Every row gives one point. Each copy is the shape, with its points in the same order, turned, moved and blurred by noise. Is it also mirrored, or only turned?
(in the rows, 128 means zero)

Shape, 8 rows:
[[192 118]
 [142 137]
 [112 141]
 [119 143]
 [ 83  79]
 [ 54 101]
 [169 175]
 [167 173]]
Copy 1, 8 rows:
[[132  81]
 [ 98 124]
 [ 88 152]
 [ 81 146]
 [137 197]
 [107 218]
 [ 66  85]
 [ 72  91]]
Copy 1 is: mirrored
Copy 2:
[[189 172]
 [139 156]
 [111 139]
 [115 141]
 [128  74]
 [ 89  67]
 [132 203]
 [132 200]]
Copy 2 is: only turned
Copy 3 (8 x 2):
[[169 122]
 [122 160]
 [100 174]
 [103 163]
 [ 51 118]
 [ 37 150]
 [168 181]
 [165 184]]
Copy 3 is: only turned

Shape, 8 rows:
[[119  55 145]
 [106 136 133]
 [ 81 167 103]
 [217 139  65]
 [142 176 111]
 [156 146  44]
 [121 141  91]
 [108 135 175]]
Copy 1, 8 rows:
[[173 142 182]
 [107 157 131]
 [ 94 181  91]
 [153  59  61]
 [ 85 121  86]
 [153 115  44]
 [129 151  88]
 [ 86 149 167]]
Copy 1 is: mirrored
Copy 2 (8 x 3):
[[193  81 136]
 [127 126 122]
 [ 87 121  98]
 [ 88 116 242]
 [ 86 148 148]
 [ 70  86 192]
 [ 99 109 137]
 [157 158 107]]
Copy 2 is: mirrored
Copy 3, 8 rows:
[[132 124  76]
 [105 131 157]
 [ 75 115 196]
 [188  28 179]
 [131 105 198]
 [121  32 187]
 [102  84 172]
 [128 168 147]]
Copy 3 is: mirrored

Shape:
[[190 144  68  79 117  84]
 [122 121  96 144 137  99]
 [150 119 121 171 134 123]
 [121 145 178 131 144 119]
 [133 112 122 132 127 123]
 [ 88  77 148 137 143 116]
 [112 144  86 131 157 155]
 [117 139 125 133 133 117]
 [134 112 135 117 125 123]
 [ 83 100 163 124  94 116]]
Copy 1, 10 rows:
[[128 103 119 112 115   7]
 [ 99 137  93 132 100  99]
 [123 138 125 154  82 118]
 [108 160 150 152 153 133]
 [129 135 116 125 117 114]
 [123 169  82 120 132 156]
 [100  78 104 139 120 124]
 [ 97 133 122 129 127 114]
 [133 138 123 124 130 110]
 [110 178 125  79 132 149]]
Copy 1 is: mirrored
Copy 2:
[[156  94  76 138  82  66]
 [ 95 124  86 145 127 129]
 [129 139  93 160 157 145]
 [118 186 132 117 149 120]
 [126 132 108 131 129 141]
 [ 89 145 112  94 146 173]
 [ 90 108 147 167 128 127]
 [108 151 116 140 123 126]
 [131 139 115 117 125 138]
 [107 178 114  99 104 180]]
Copy 2 is: mirrored
Copy 3, 10 rows:
[[113 127 117  70 202  70]
 [135 139  93 131 146 115]
 [131 132 128 165 162 135]
 [151  94 158 134 112 137]
 [114 113 118 138 140 127]
 [125  87  88 164  99 137]
 [123 149 102 102 143 170]
 [133 127 127 123 126 125]
 [112  98 125 130 136 125]
 [101  95 124 153  76 110]]
Copy 3 is: mirrored

Shape, 12 rows:
[[147 144 164 203 189 137 159  94]
 [ 59 114 110  92  89 200 137 177]
 [ 87  89 148 134 181 172  66 186]
 [ 62 134 101 160 160  93 112 106]
 [168 109  54 164  81  96  90  67]
 [137 179  64 112 150 184 170  97]
 [146  96 175 165 141 130 164 160]
 [ 68 163 147  75  94 125 146 190]
 [169 201  61 114 160 120 149 134]
 [ 85  87  55 148 180 121 125 104]
 [ 86 195 143 107 206  90 129 147]
 [174  65 153 117 112  91  73  79]]
Copy 1:
[[104 161 151  37 217 126 124 113]
 [ 63 105 109 177 122  48  76 143]
 [102 109  87 170 185 143  89  84]
 [114  51 167  87 170 107 127  94]
 [ 68 116 191  80  77 134 195  87]
 [ 79 132 161 116 167  66 184 196]
 [ 91 165 152  98 156 152  59 123]
 [150 101 117 141 108  61  48 163]
 [146 144 193 121 159  99 185 184]
 [ 68  52 181 133 175 146 149 115]
 [189  87 129 104 195 108 114 170]
 [ 83 121 111  61  79 199 152 104]]
Copy 1 is: only turned
Copy 2, 12 rows:
[[ 75 137 108 144 112 182 171  42]
 [179  75 135 125 125 124 162 206]
 [125 105  65  95 104 214 146 186]
 [125 110  63  77  87 114 152  95]
 [ 27 117  86 130 100  50 104 132]
 [ 73 107 189  76 149 111 173 118]
 [127 135  96 183 144 176 142 111]
 [212 146 145 108 105 135 121 172]
 [ 69 180 163  69 160 110 140 114]
 [ 95  75  51  65 141 107 154 110]
 [157 168 117  43 103 175 132  84]
 [ 59  98  74 157  94 147  33 125]]
Copy 2 is: mirrored
